Rows are points. Each copy is the shape, with its points in the same order, stretched, turned, moved and blurred by noise. Say if it was mirrored as well.
(in the rows, 128 means zero)

Shape, 8 rows:
[[210  97]
 [134  89]
 [102 136]
 [ 83 121]
 [149 107]
 [169 145]
 [ 85 132]
 [117 191]]
Copy 1 (8 x 2):
[[235 138]
 [173  93]
 [122 118]
 [112  98]
 [174 113]
 [171 159]
 [111 106]
 [104 172]]
Copy 1 is: only turned
Copy 2, 8 rows:
[[152 217]
 [103 161]
 [120 115]
 [ 98 111]
 [126 160]
 [162 155]
 [109 101]
 [169  96]]
Copy 2 is: mirrored
Copy 3, 8 rows:
[[125  64]
 [168 113]
 [152 160]
 [173 168]
 [147 118]
 [112 117]
 [165 171]
 [106 175]]
Copy 3 is: mirrored
Copy 4, 8 rows:
[[208  60]
 [126  73]
 [109 132]
 [ 84 121]
 [149  88]
 [181 122]
 [ 90 133]
 [140 184]]
Copy 4 is: only turned

Shape:
[[ 91 160 105]
 [100 150 117]
 [ 92  62 133]
 [129 132 110]
 [170 118 101]
 [145 191 153]
 [ 80 194 122]
 [134  77 126]]
Copy 1:
[[ 73 117 125]
 [ 87 110 134]
 [162  56  90]
 [119 130 136]
 [159 162 144]
 [ 77 120 197]
 [ 36 106 147]
 [170  94 115]]
Copy 1 is: only turned
Copy 2 (8 x 3):
[[121 184 100]
 [132 166 102]
 [123  63 114]
 [139 146 144]
 [150 128 198]
 [190 176 109]
 [137 210  63]
 [143  75 158]]
Copy 2 is: mirrored
Copy 3 (8 x 3):
[[112 162 107]
 [118 149 119]
 [109 110 195]
 [126 120 120]
 [131  76 113]
 [193 175  88]
 [135 199  88]
 [127  88 169]]
Copy 3 is: only turned

Shape, 12 rows:
[[136 121 184 182 143 157]
 [147 149 191 154 174  87]
 [ 85  74 155 113 153 174]
 [152  64 121 169  91 166]
 [121 124 108 123  71 127]
 [139  58 183  69 151 147]
 [ 71  67  79 128  92 114]
 [142 159  88 187 184 168]
 [ 84  77  76 126 145  88]
 [127 137 181 152 161 108]
 [121 159  88 106 137 108]
 [157 143 104 104  82 117]]
Copy 1:
[[127 174 134  77 134 109]
 [169 164 117  93  93  75]
 [132 111 114  56 190 151]
 [123 165 151  91 149 191]
 [101 107 123 137  93 176]
 [185 113 136  19 127 147]
 [113  95  88 142 176 205]
 [116 135 177 147 186 109]
 [155  89  95 149 172 176]
 [148 151 104 104 121  92]
 [133  78 129 150 121 140]
 [120 112 145 134  56 167]]
Copy 1 is: mirrored
Copy 2:
[[110 120 122 171  71 172]
 [149 187 155 194 142 167]
 [116 113  69 165  61  95]
 [ 80  42  62 121  91 175]
 [127  83 126  96 113 124]
 [172 146  42 157 108 127]
 [ 99  36  90 135 121  95]
 [ 33 167 125 163  98 137]
 [ 95  88  98 167 155  94]
 [143 159 146 186 119 152]
 [119 167 138 119 144  96]
 [138 127 120  82 141 134]]
Copy 2 is: mirrored
Copy 3, 12 rows:
[[155  97 180 207 125 152]
 [144  93 141 186 191 130]
 [145 129 119 195  73 152]
 [119  80 180 152  74 107]
 [117 118 171 118 118  59]
 [160  88  90 200  70 118]
 [ 70 141 140 101  90  96]
 [150 108 186  91 149 155]
 [ 72 131 119  80 129 115]
 [139 100 146 189 162 134]
 [135 129 139  81 159  82]
 [141 101 158  99 139  36]]
Copy 3 is: mirrored
